Each row of a before or after table is a point. The points were changed in one or more steps. Then noise was added and the rows were shuffled. The steps act on columns, c1 being the first. What was done? A step turns or swaps two columns, mirrors them in a line or flattens them onto one, adds a multiple of one to another, or multiplies or shifts one. Angles are multiples of 10 degrees, from the lower column toward the higher: turns from -170 to 170, lines from 10 to 170 but not 90. Use the fewest steps. Two steps may share a column if one is a turn and the other turns, adds or multiplies; they go together, in the order done. Otherwise the lowest column goes first.

Before (8 x 2):
[[ 0.8  0.6]
 [-3.6  0.6]
 [ 5.2  1.6]
 [-6.0 -4.5]
 [ 2.3 -2.4]
 [-3.4 -6.0]
 [ 0.8 -1.4]
 [-5.4  0.8]]
After (8 x 2):
[[  0.4   0.2]
 [-10.8   0.0]
 [ -8.7   0.1]
 [-10.4   0.1]
 [ -8.7   0.1]
 [ -4.0   0.1]
 [ -2.9   0.4]
 [ -4.0   0.0]]
Steps: shift c1 by -5.0; multiply c2 by 0

Before:
[[  1.5  -1.4  -0.3]
 [ -0.8   2.1  -0.4]
 [  1.7   1.0  -1.0]
 [  1.5   1.6   1.3]
 [  1.9   0.6  -0.4]
 [ -4.0   1.1 -10.9]
 [  0.5  -1.1   2.1]
 [ -2.1   1.2   3.6]
 [ -7.5   2.8   1.2]]
After:
[[ -1.5  -1.1   2.2]
 [  2.9   1.9  -0.4]
 [  0.2   4.4 -11.0]
 [  2.0  -1.2  -1.0]
 [  0.9   2.5   3.6]
 [  1.6  -1.4  -0.4]
 [  1.6   8.6   1.2]
 [ -1.6  -2.2  -0.2]
 [  2.9  -0.6   1.3]]
Steps: multiply c2 by 1.6; turn c1 and c2 by -70 degrees

Before, 14 rows:
[[-2.2  1.7 -3.1 -3.1]
 [ 1.8  0.6 -2.4 -3.0]
 [-1.1 -4.8 -2.3 -2.7]
 [-0.1 -2.1  1.6  0.3]
 [ 1.3  3.1  2.5 -1.4]
 [ 2.2  1.1  3.0 -2.8]
 [-0.5  3.1 -1.2  0.9]
 [-1.4 -1.1 -3.0 -2.7]
 [-2.2  3.7 -1.3 -3.5]
 [-3.1  2.2 -2.4  6.5]
 [ 1.8  3.4 -1.0 -2.9]
 [-2.1  3.5  2.3 -3.8]
 [-0.6  3.2 -2.0  1.9]
 [-3.1  1.0 -1.3 -1.3]]
After (14 x 4):
[[ -4.8   4.4  -2.4 -12.9]
 [  2.2   2.7  -2.7   6.9]
 [  2.1   4.9  -1.1   6.5]
 [  2.5   2.7  -1.4  -6.2]
 [  0.5   0.7   2.5   4.1]
 [ -1.6   5.1  -2.0  -2.9]
 [  3.6   4.9  -3.2  -2.4]
 [ -0.2  -3.3   1.6  -0.7]
 [  4.2   4.9  -1.4  -2.1]
 [  2.8  -2.6  -2.1   0.0]
 [  4.6   1.4   2.4  -1.8]
 [ -0.8   4.4  -1.0  -2.1]
 [  2.9   1.7  -3.4  -0.6]
 [  1.8  -1.6   3.2   7.8]]
Steps: turn c1 and c4 by 110 degrees; multiply c4 by 2.5; add -1 times c3 to c2
